Each row is a point. To make a cloud, some directions were put in groups of two or more. Within a group, all points are equally far from the middle, so they leave a hole (a ring in 2 directions, a hollow ball in 3). The other directions are filled evenly. Then the cloud was stretched, turned, moved and blurred a little. How many holes are there, and how many directions does each take, smallest first?

Cloud (20 x 3):
[[ 20 -24  12]
 [-33  36  13]
 [-15 -44 -40]
 [-16   4  30]
 [-57  -3   0]
 [-15  34  -7]
 [  3   5  31]
 [-51   5  13]
 [ 18 -10 -47]
 [-56  22  -2]
 [-19 -41 -16]
 [ 23 -37  -4]
 [-25   5 -41]
 [-13 -28   6]
 [ -4 -43 -15]
 [ -2  29  29]
 [ 31 -34 -47]
 [ 10 -38 -51]
 [ 34 -43 -30]
 [ 10 -38  -5]]
Holes: 1 (3)

Cloud (31 x 4):
[[-19   3 -23 -29]
 [ -4  21 -13 -35]
 [ 14 -21  39  20]
 [  1 -27  38  24]
 [-19 -45  13 -22]
 [  8  32   7  11]
 [ -2 -60   0   6]
 [ 12  13 -13  26]
 [-29 -18 -25 -17]
 [-30 -49 -12  11]
 [-14 -57  34   2]
 [-20 -42 -27   4]
 [ -1  -5  17 -41]
 [  4 -18  15  34]
 [-33 -29  20  15]
 [  1  27 -35  -9]
 [ 15  -9  27  26]
 [-35 -16   8 -28]
 [  4 -40  39 -18]
 [ 25  23 -21  -3]
 [ 17  33 -14   7]
 [ 11   1 -24  27]
 [-16 -55  -5  -5]
 [-22  -6 -21  23]
 [-39  -5  14  -7]
 [ 25  19  10  15]
 [ 16  11  -5  26]
 [ -5  32  -9   9]
 [-16  -3 -17 -33]
 [ -5 -56   9  26]
 [ -8 -32  49  10]]
Holes: 1 (4)

Cloud (56 x 6):
[[-13  23  31 -12 -17 -17]
 [ -4 -15  26   7 -22  35]
 [-14 -17 -13  18 -36 -18]
 [-32  22  -7  -7 -10  10]
 [ -7 -20 -10   9   1  -6]
 [ -5  53 -27  -4   8 -37]
 [ 24  19  16 -23 -11  -8]
 [-20 -19 -10   7 -47 -21]
 [-16 -18   0 -15  23   1]
 [-23 -11   2 -16 -12  14]
 [ -1  13 -17 -32  32   6]
 [ 14  39  35 -25 -29 -13]
 [-13   6  34   7 -34  26]
 [ 15  -7  29   1   3  -6]
 [-20  17  -7 -12 -40  10]
 [  2  20   5 -35  13   2]
 [  3   1  -3  30 -31  21]
 [ -8  47  -8 -13   6   7]
 [-14  60  -2  -1 -31 -22]
 [  1  16   8  12  33 -10]
 [ -4  18  -8 -15 -26  16]
 [-12  21  33   2   4  13]
 [  1  13 -28  -3 -29  -2]
 [-15  38 -14 -14 -12 -29]
 [  2   7  41  -2 -27 -23]
 [ 20  38   1  13   5  -8]
 [ 19  20 -19   5  18 -28]
 [ 24  41   9  13 -11 -15]
 [-16  23 -20 -20  -5 -38]
 [  7  41 -27   8  15 -11]
 [ -4  15  15 -30 -21 -17]
 [ -6 -21   2  -7  32  15]
 [-12  41  42 -12 -28  -9]
 [  2  20 -43  11  -7 -11]
 [ 29  40  25   2  33   2]
 [ 20  28  -6  -7  -1 -28]
 [  2 -13 -15  30 -39   6]
 [  2  22  -5 -17 -36 -25]
 [ 11  33  -9  30  -2 -25]
 [ -9  38  -3 -24  13 -10]
 [ -5  42 -22   7 -23   9]
 [ -4  58 -22   2  14  -5]
 [-18  41  19 -23  16  19]
 [-18  36  31  -9 -13   3]
 [ 27 -10 -10   0  -3 -28]
 [  0  22  17 -36   2 -26]
 [ -9  15  13 -27 -21  -7]
 [-28  21  14   1  -1  35]
 [-20   2 -30 -30  22  13]
 [  2  -1 -52  17  26  -4]
 [  4  14 -36  17 -35  -1]
 [-17  21  14 -11 -33 -25]
 [ 15  19 -10 -19 -17 -49]
 [  2  -2 -30  27  -7 -21]
 [ -9  20  36  -5  14   8]
 [-15  17  15 -36  36  -1]]
Holes: 1 (2)

Cloud (86 x 8):
[[ 15  50 -21  26 -11  -6   3  11]
 [  6 -15 -37  38   2 -20 -38  14]
 [ 16   3 -22  29  48  17  15  10]
 [ 14 -36 -19  24   5  41 -14  15]
 [  5  46   6 -19  10 -32 -21 -13]
 [  6 -21 -43  29   6   7  26  35]
 [ 31  22   1 -21 -16 -38 -17  -5]
 [ 20  14  18  20  -5   1  21  44]
 [ -3   2   3 -15  46  20  18  -7]
 [-38  -8   9 -11 -34  24 -38  18]
 [-26 -31   0 -25   8   2  23  -9]
 [ 27   0   1  29 -37  13  -3 -16]
 [  9   5  35 -16  13  -5  26 -31]
 [ 40  21   3  33  19 -18 -18   1]
 [ 19  -6  39  29  35  -3  -7   6]
 [ 23  29  15  -9  17  -5 -44   9]
 [  0  39 -34  18  35 -10 -13  37]
 [-25  13   6  19  38  -1 -29  51]
 [  6  28  33  21   2  28  -7 -21]
 [  2   0 -44  30 -24 -23 -31  -7]
 [ -5   3 -48 -21   9 -11   9  -5]
 [ 41 -29 -11  19 -14  -1 -19   5]
 [  8  -5  12 -10  -8 -31  31 -31]
 [  4 -29 -18   6 -11  23  41 -15]
 [ 23  39 -32   1   5 -39 -15  19]
 [ -3  11 -45   1 -32  -9 -32  46]
 [ 28   9  10  12   0  20  17  45]
 [-18 -14 -31  -9  27  31 -10   7]
 [  7 -22 -10   8  -9 -30  34  30]
 [-37  32  27  -5  18 -14   1   8]
 [  3  45 -15  16  20  31 -18  17]
 [ -8  21  51 -26  26 -19  -2  25]
 [-37  11  15 -44 -22 -17 -12  16]
 [  2 -34 -44   6   8  -2 -12  39]
 [ -7   3   7  -2  -7 -34  43  -2]
 [-36  -8  29 -20  17 -10  27  10]
 [ -6  17 -28 -31   1 -21 -37  33]
 [  3  17   2 -16  48   2  29  32]
 [ -6 -21 -35 -20 -36  -1  36   7]
 [ 28 -10 -56   4 -10   0  -1  -1]
 [ 14  37  -6  35   8 -11  -2 -24]
 [ 21  25 -14  17  49   0  18  15]
 [-11  27   2 -31 -47 -15 -16  34]
 [-33  18 -30 -16  11  -6 -37  45]
 [ 21  27  -7   4  50   2  11  16]
 [ 30   5  33  -2  26 -20  22  -3]
 [ -9  -4  51   0  21 -13   1 -24]
 [ -5 -20  18 -25 -44 -26 -35   1]
 [ 10  13  43 -29  -7  -3  39   5]
 [ -1  -7  37  31  22  31 -43  -1]
 [  1 -18 -43  36 -29   5  -3  16]
 [ -5 -15 -19  22  18  22 -18 -31]
 [  7 -24  26  35  -2   0 -35 -25]
 [-21 -30  17  20  12  49 -29  11]
 [ 36  24   9  22 -28  -5  -3 -14]
 [-20  -9  50 -19  18  33   8  36]
 [-34  17   8 -37   2   0  11  -4]
 [-11  33  -6  31  -3  15   7  42]
 [ 26  11 -15 -23 -19   3 -30   1]
 [-32  -3   1 -39 -42  -2  10  27]
 [ 33   8 -24   3 -40   9  -5  15]
 [-33 -34  18  -5  -9  41  12   9]
 [ -2  -8  56   9   8  -9 -43  -4]
 [ 33  -7   3  -2 -16   4  25  39]
 [-15  -2 -24   0  -2  -6 -59  45]
 [  8 -42 -43 -11  -3  -5   8  24]
 [  8  54   8  20   1  -8 -32  32]
 [-10 -10 -45  25   5   8  23  43]
 [-10 -21   0 -38 -39 -34 -11  26]
 [ -5 -25  -8 -12   1  31  14 -24]
 [ 33 -11   2   0 -31 -10  17 -32]
 [  7 -36   4  28 -16 -28 -12  -4]
 [  4   8   5 -18 -18  40   6 -10]
 [ 12  -5  19  43  14   4   5 -30]
 [ -7 -17  55 -16   3  21  -2 -20]
 [-24 -27  38  15  12  33 -37  19]
 [ 11  -6  34 -17  36   4 -22  -1]
 [  6  13  49   8  41  -7  15   9]
 [ 22  28 -26  18  43 -11  10   5]
 [ 10   0 -19  12  12  -6  60  13]
 [ 22 -18 -23 -10  18  18  -8  26]
 [-11 -42  41 -18  -5  12 -28  18]
 [-14   4 -21   1 -46  28  -2  31]
 [ 35  -1  28  -3  14  16  15  22]
 [-31   9  26 -36  -7   2  25  49]
 [ 24 -19 -31  31  -3  36  -8  11]]
Holes: 1 (8)

Cloud (86 x 9):
[[-24   2  30   1 -11 -16   8  -4 -18]
 [ -8 -31  33   2  10   1 -25 -15   2]
 [-38 -10  13   5  19  20 -12 -12  11]
 [ 25  25 -20 -15   6  22  -5  10 -18]
 [ -7  16 -24   7 -20  27   4 -11 -23]
 [ -5 -21  -8  10 -22 -22  12 -14   1]
 [  8 -10  -8 -14  24 -24  -2 -23 -32]
 [  1 -33  10 -24  28  -6 -19 -24  -3]
 [-16  40  28   2  12  15  -2   0   1]
 [ -7  40  12 -16  10  -8   4  -4 -35]
 [ 20 -19   6 -15  31 -16 -12  15  -9]
 [ 20  22   8  -6  20  -3   9 -37 -22]
 [ 10 -11 -29 -28   9  25 -33   6 -13]
 [-29  17 -14   8  16   3 -54   2 -24]
 [-31  22 -29 -34  -2 -36   0  14   4]
 [ 12 -14   3  -2  31  14   0 -25 -31]
 [-22  -6 -20 -12  -3   0  44 -36 -13]
 [-25  15 -18 -25  37  -3  -2  -3 -40]
 [-23  12 -18  -2 -29   4  18 -24 -17]
 [ 36  28  21 -14  25  -7   6  18 -20]
 [ -9   3 -21 -13 -20  27 -19  11 -25]
 [ -6   0 -18   3   5  -4  21  -5  16]
 [ 10  -1 -30 -25  12   4 -23  -5 -38]
 [  2  25  -6 -28 -29   0  37 -11 -16]
 [ -4  23 -36  -4  20   9  -9  -2 -28]
 [-17  28  -3   8  17 -19 -10  24 -35]
 [ -8 -12 -23  -1   9  28 -12   5   7]
 [ 10   5  12 -30   5 -43 -18  14 -23]
 [ 15  40  12   5  26  32 -34  24 -24]
 [ -1 -10   8   5   1 -18 -28  19  22]
 [ 23  31 -13 -26 -14   0  -6  -3   3]
 [ -1  12 -29   2  27  11 -19  -7 -22]
 [  8  60  11 -22  39  18   0   1  -4]
 [-10  18  -9  15  14  -9  -4  23   2]
 [-38  13  -5 -30 -19 -11  21   2  -9]
 [ 20 -28   8  -2 -17 -11 -11  11   1]
 [-33  22   9  -2  -3  15   1  -6 -37]
 [ -9  20  -2   1  16   5 -32 -13 -37]
 [ -7 -30  -5   9 -12 -24  11  -3   9]
 [  0 -32  26  18   3  16 -22 -17 -36]
 [ -6  27  13 -10  11   0 -41   3 -25]
 [-24  -8 -12  -8 -20 -42  13 -13  15]
 [  9  -6  -9 -24  41  33 -24  -1 -36]
 [-37 -11   6   6 -41 -14 -11   7  -3]
 [ 12  11  10  -4  14  19 -30  23 -49]
 [-28  24   1  14  23  23 -33 -18 -26]
 [-16  25   1  22 -36   2   3  -4  -4]
 [ 22 -33  13  -1  18   2 -27  28 -25]
 [ 32   3  10  20  15  21 -22  -8 -34]
 [-15 -38  10   8  -4  22   0 -34 -15]
 [-17 -16  22   2 -36  -2  -2   5   7]
 [ -8  24  -4   5  36  -8  18 -18 -28]
 [ 15  40  22   4  33  44 -33  17 -17]
 [ -6  26  17  17  28 -14 -16  16  -6]
 [  8 -29 -17 -14  33  23 -38   9 -32]
 [-13  49 -15  -4  26  19 -41   0 -26]
 [ 10   4   9   7 -14  49  17 -25 -24]
 [-17  -7   5  -7 -28  39 -27 -20  -4]
 [ -1  19  -3 -27  19   9 -32  16 -43]
 [  6  49  27  12  15  22 -41  -4  -8]
 [  2  40   9  16  25  12   0 -35 -12]
 [  1  12 -21 -32 -20  22  -6 -16  -1]
 [ -5   5  -6   8  20 -25 -17   4   7]
 [-18   7 -22  -5  30   7 -14   8 -58]
 [ 33   0  12  -1  11 -12 -17   9  14]
 [  2 -15 -17  -9 -10 -26  45 -25   6]
 [-19  23 -30  16  -5  12 -10  -4 -18]
 [ 35  10  36   4  33  20  -3  -1   0]
 [ 11  21  10  30  -5 -25  -8   2  -5]
 [ 24  44  21 -14  29 -28  -2  11  10]
 [ 19 -10  27  -3   7  26  -5 -31  -2]
 [ -2 -17  25   2   9  11  26 -12  11]
 [-17 -13 -23 -23 -18  33  10 -11 -32]
 [ -1 -32  -9   3  34  14 -29  -3 -37]
 [ 26  18  17 -20  15   3 -26   3 -22]
 [ -5 -25 -25 -12  11   5  -5  25 -30]
 [ -8 -13   7   7  29 -27  -8   4 -17]
 [  5  13   7  -7 -26   9  15  13   0]
 [ 16  -5 -19 -13  18   9 -33 -10 -29]
 [ -7   4  -6   4  29  44  -5 -15 -50]
 [ 33  31  -4 -19  24  19 -17  12 -26]
 [ 36  10   0 -27  20   3 -21  13 -13]
 [ 22  20  -4  -5  26   0  -4 -29 -27]
 [ -4   1  43  30  -6   1  27 -11   9]
 [-27  33  -2 -11  14  16  16 -10 -39]
 [ 10 -12  20  19  13  -9 -41   1  -5]]
Holes: 2 (2, 4)

Cloud (105 x 9):
[[ 22   7 -24  -3  -2   3  22   2 -29]
 [ 26   4  -3  -9 -18 -23  18  30  -5]
 [ 15  18  15  -8  17 -35  19   4 -22]
 [-35  10  14   9  15   1  11  -5   6]
 [  1  16   7  15  13  -8  23 -31  -8]
 [  6 -10  -3 -38  19  29   5  21   2]
 [  6   0 -30 -47   9   5  42  26   5]
 [ -1 -23   3   3 -15  27  12  12  -6]
 [ 40  -7  -9  -2   2  12  12 -17  21]
 [-11  -7   4  15  12  17 -12  14   0]
 [-15   9 -29   4   9  27  12  -4  -5]
 [ -4   8   7 -32  26  25  22  16 -18]
 [-34  -1  18  -1  20  20  19   6  19]
 [ 12  -9  10   1  15  23  20  31 -24]
 [ 13  30  28  12  10   2   1   2 -41]
 [ -4  23 -20  -9 -23  -1 -13   6 -20]
 [ -1 -21 -26 -33  20   9  13  31  27]
 [  2  41   6 -14 -23  19  14  -9  12]
 [ -5   0  28  33  -9   6 -21 -43   9]
 [ 14  28 -30 -29  -2  -8   6  -4  -1]
 [ 23 -27   5   1  39  29  10  22  -1]
 [  5 -18 -17  13  26 -41  -7  22  19]
 [-25   8  19  -7  11  -2  -6  18  28]
 [ 22 -13  21  14  -4 -46  -8 -29   6]
 [-18 -14   5  28 -12 -16   7 -34  14]
 [ 16  13 -18 -32 -12   8  32 -13 -21]
 [  3   1  24 -29  12  44  20  -8 -11]
 [ 20 -10   4  22  12 -11  52 -12   0]
 [ -6  -3  -1   4  34 -17  21   2 -33]
 [  7 -20  32  31  23  -5  16 -21  -5]
 [ -7 -30  29  -3  13   5 -16 -22  14]
 [-12   3  23 -14  20  17  13 -46  12]
 [ 12   1  32  23  21 -10  21 -14 -12]
 [ -4  34 -16  -3 -13  10 -14  -6 -14]
 [-19  15  31  10 -22  13   2 -12 -16]
 [-28 -28  -7  -2  28  37   8  -2  28]
 [ 18   7  -9  -8  -7  25  14  14 -20]
 [  3  40  15  17  -2 -15  15 -23 -28]
 [-19  24 -22  28  20   9  18   9 -12]
 [ -5  24  36  -2   8  -1  -6   8 -37]
 [-39 -22  -8 -11   7  -5  21   0  10]
 [-16  -2   0 -43 -15  39   3 -10  -8]
 [ 16  14   1  -2   0   9 -23  23 -19]
 [-14  10  -4   5 -19  -4  50  11  19]
 [ 26  15  -4   9 -17  18 -10 -25   7]
 [-12  -2 -36 -24 -26 -10  14 -17  14]
 [-21  -9  14 -11  35   8  46   4  -2]
 [ 25  -3 -14   0  16 -27  29  17  11]
 [ 16 -18 -18 -10  10 -16  34 -19  20]
 [ 16   4 -30  -4   3  16  16  22  -7]
 [-15 -11  18  10  31 -14 -12  -2   6]
 [-14 -11 -22  16  -9  -4   8 -19  29]
 [-13 -13 -29 -39  19   1  26  35  34]
 [  2   3  -4  29   0   5   7 -41  20]
 [-17  13  18   7 -34  -6   4  -8   9]
 [ -1  -4   3 -14  29 -20  19 -13 -19]
 [-10 -11   6   2  41  19  32  -4  -7]
 [ 32   7  -8 -10 -10   1 -18  -2 -21]
 [-11  24  20 -31 -38 -11  15  16  17]
 [-15  23  -7   4   9  11  60  -1 -29]
 [ 29  -9   5 -46  -9  22   1  -9   0]
 [-15  23  -4  -3  21 -20  58  -1 -27]
 [-19   0   6 -13  41 -24   5  -7  14]
 [ 23 -35  10 -15   5   5  -6   9   8]
 [  0 -20  -5 -23  30  28  24  43   5]
 [ 16   2  -4 -30 -13 -12  29  33   0]
 [-29   6  -3 -14  22  48  39  18  -2]
 [ -3 -11  -6  -2  16  -6  23 -26  46]
 [ -2   3   3 -47  34  12  45  29  -4]
 [ -8  22  -9 -37   3 -24  28  30  21]
 [-35 -11 -19   0   5  17   1 -10  15]
 [-19  14  -6  -4  19 -21  28 -10  28]
 [ 27 -44   0   2  12 -22  28  -9   2]
 [ 23   1  11 -54 -10   7  23   0   1]
 [-14 -13   0 -34  -2  30  11   7  -9]
 [ -6   6 -11   2  30   2  19   5 -38]
 [ 12   8 -18 -34  -1 -11   6  -6  28]
 [  2  -2 -17  -6  -5 -27  29  -6  20]
 [ -5   1  32  -7  26  -6  35   8  -1]
 [ 29   4  15  17  26   0   7 -24  -8]
 [ -6  -5 -24   4  14  18  -7  -8 -18]
 [ 27  18  13   7  19  12  31   0  12]
 [ 22 -39   9   6  19 -21  26 -17  10]
 [  2  11 -20 -27 -30   8 -12 -14 -10]
 [-20 -24  20  -5 -17  -6   9 -37  24]
 [ 15 -12  30  16  29   3  30   0 -15]
 [ 24  -7   2 -46 -11 -12  -9 -22  -1]
 [-26  -5 -24  -6  -3  45  42 -14   2]
 [-13  16  22  40  14  -2  -4   3  -1]
 [-25 -10  -9  16  16  26  26 -35  22]
 [ 20  33   2 -22 -14 -11  29  -8 -27]
 [  5 -42  -1 -39   8   5   6 -15  15]
 [ 21   1 -11 -45 -11  10  26 -20   8]
 [ -3  20 -33 -23 -17   5  33  22   1]
 [ 40  -1   8 -11  17   1  19   5  21]
 [-10  32 -18  -1  10 -14  49 -10 -27]
 [-21  22   8 -21 -16  30  13  26  29]
 [-21  20 -31  -9 -13   9  17  -1  14]
 [-20   8  -3  15  37  15   6  23 -12]
 [ 13  -7 -13   8  23 -26  17 -19  26]
 [-16  -8 -20 -12 -13  -2  43   8  32]
 [ -1  22  14 -18  20  32  56   3   2]
 [  6  11  -6 -26 -16  46   1  -6  17]
 [-21  21  -5 -20  32  19  14  -2 -20]
 [  1 -13   2   1  34 -31  -4  27  15]]
Holes: 1 (4)

Cloud (105 x 9):
[[-22 -19  13   2   8 -20  12   4  12]
 [  9 -21 -13   2  12 -31 -32  23   7]
 [ -6  -6  23  -9   1  18   4   4  11]
 [  2  20 -26  18   2  -1  20  16  16]
 [-13  -6  22  12  -5 -13 -38   6  20]
 [-16 -13  -8 -43   2  -2   8 -14   6]
 [-14  -4 -18  -7  -3  -2   3  10  40]
 [  0 -15 -14  29 -12 -10  24 -17   2]
 [ 24 -12  -8  -5  -1  19 -17 -16   1]
 [ 24  -1  35   1 -15 -23  -5  -4 -25]
 [ 23  16   6 -13  13 -14  21  31   4]
 [ 25   1 -15  31  17  -6  28  -6  -3]
 [ 21 -13  21  -5 -15  -9  20  13   4]
 [ 21   7 -33 -23  13 -12   4  35  -4]
 [ 23 -21   2 -10  -9 -23   0 -32  -7]
 [ -1  -4   2  13  12 -20 -43 -47  19]
 [ 14  17  -4  -8   9  14  15  -3  -8]
 [-26 -25 -25 -34   8   9   1  -4  -6]
 [  1 -21  28  -1   5 -33 -37  20  -8]
 [ 41   0 -25  -9  -2 -20 -17  -4 -27]
 [-12 -21   3  -4   4 -11  -2  13 -14]
 [ 26 -19  -7  -4  13  13  15  39  -3]
 [  3 -12   3  -9  24  -9 -13  -4  18]
 [  8  10  -7 -16 -15   1  -5  12 -21]
 [ -3  18  -3  -6 -10  -9  18 -13  25]
 [ 27 -28 -25  -5  28 -19  37 -21  -8]
 [ -1  26  21  -4  -8 -14  -5  19   3]
 [ 33  -3  18 -29   6 -28   4 -16  17]
 [ 13 -32 -40  -6 -12  -8  25  -8  14]
 [ 24 -15  27  -1  -3 -39  -3 -13  12]
 [ 13   2 -40  22  -1 -16  14   6  -1]
 [ -5  34   6  16   5 -15 -26 -17  17]
 [ 26 -10 -34   1  -1  25   9 -11 -25]
 [ 14  22 -39 -33  18   2 -10  24  -9]
 [-38  20 -57  -6  -7  -1   7   0  -5]
 [ 18  -9  39   8   0  25  -5  -7   7]
 [ 27  18 -10  -8   2   9   3  -1 -10]
 [ 36  10  12  11  10   3   8   9  -9]
 [ -2 -24 -34  -2  -5  10  11   7   5]
 [-30  -6 -36 -19  16  -3  -7  -2 -29]
 [ 30   0 -13   9   9  -9 -20  20  -9]
 [ 33   2 -27 -14   3   3  24  -9  -5]
 [ 18 -23  10 -16  14 -27  -6  12  -6]
 [ 11 -26   5 -11  12 -18 -12 -31 -18]
 [ -4 -17  16   3  26   0 -21  10 -13]
 [  6   0 -16  14 -15 -16  21  25 -13]
 [ -1  -4 -12  -5  21   1  12 -38 -13]
 [  3  23  -3 -26 -10 -21 -10   3 -12]
 [ -6   7 -11  16 -19 -24   2  -9   2]
 [  0  10  28   3 -15  -3   3  -8  18]
 [ 30  30  22 -14  22  14 -13   1  -8]
 [-24   9  -7  -6  -1  24  -3  15  40]
 [ -1  10  16 -27   1  36 -11  34  21]
 [-13  -4  -4 -32  20  21  18 -10  18]
 [ -9  20  18 -22 -34 -10 -14  14  29]
 [-25  21  -5 -19  -1 -31 -22  -3  -6]
 [  2  -8  -8  15   2  24  -2 -12 -13]
 [ -2  -1 -28  -2 -11 -17  14  15 -19]
 [  7  -1 -32   5  12 -22 -23  -8  19]
 [ 44 -13 -18  12  24   1  -6 -18   1]
 [ -3 -25 -37 -10 -38   2  16  -7   1]
 [ 12 -19  12 -11  -1  33   4 -20  33]
 [-10  -1 -27  -8  -7  -4   1  26   9]
 [ 28  17 -21  12  11  20   7 -26  16]
 [  7   9  31 -22  29   3   1  -3  11]
 [  9   9 -34  21 -11 -12 -16  23  14]
 [ 23   3  30 -24   2 -27  -1 -22  36]
 [ 19  14   4   3   4 -21  -1   9  29]
 [ 10  -1  -6 -45  21  23  -9  18  11]
 [ 13   0   1 -25 -10   0 -43   6  20]
 [  3  -9  13  16  -3 -20  17  21 -15]
 [  8   1 -13  25  -5 -60  -7 -27  -6]
 [-29  24 -32  -4  28  10 -11  14  -6]
 [ 12 -20  39  -9  -1  -3  19   3  16]
 [-13   9  -5 -31   1  18  12  29  12]
 [  8  11 -35 -19 -14 -31   5   8 -25]
 [ -4 -15  25   2 -29  15  11  10  49]
 [ 22 -17  -1  -1  -8 -21  20  23   1]
 [  3  13  35 -16 -14   7   7   8  41]
 [-32  13  -9 -15   5 -16 -51   9  41]
 [ -7  -9  -7 -18   1   5   2 -17   4]
 [ 27 -27  -1 -16   9 -38 -18  -7 -17]
 [-11  -2 -15   1  -2 -15  17 -18  21]
 [-18 -16  15  -1   8   5   7  22  -3]
 [ 26   9  -3  14  14  -8   7  20  16]
 [ 22  -7  32  -9 -13 -25 -12  15  23]
 [  9  16 -16   5  21 -27 -13 -31  33]
 [ 10 -34  -7  27   3 -39   2 -34  15]
 [ 20  22 -39 -17  22  19  27   1 -14]
 [ 42  -5  42   6   8  -6 -18  -3  -4]
 [ 14   1  25 -32   6  -8  -9   2   3]
 [ 11   3 -25 -25   6  33  14   3  23]
 [-33  25 -20   7  10   3 -29  28 -10]
 [ 27 -22  -8  29  18  -5  11  -9   6]
 [ 22   0   9   7   7  -3 -24  -2   0]
 [ 15 -11  21  27  -4 -49  -3 -16  16]
 [ 22  15 -46 -15  -5 -24 -17  15  11]
 [ 41  -1 -21  26  -5  16  17 -18  13]
 [-11  -9 -23   0  25   5  10  33  18]
 [-19   7 -28 -16   1  -5  -2  11 -21]
 [  9 -23 -30  17   2 -20  -6  -5  -8]
 [-10 -27  -3  42  -9  -7  20 -27  16]
 [ 10   8   3 -13   3 -27  -3  -3   2]
 [ -8  11 -27 -18  22 -46  11  -2 -12]
 [ -1 -18 -23   3   3 -11  30   6  -4]]
Holes: 0
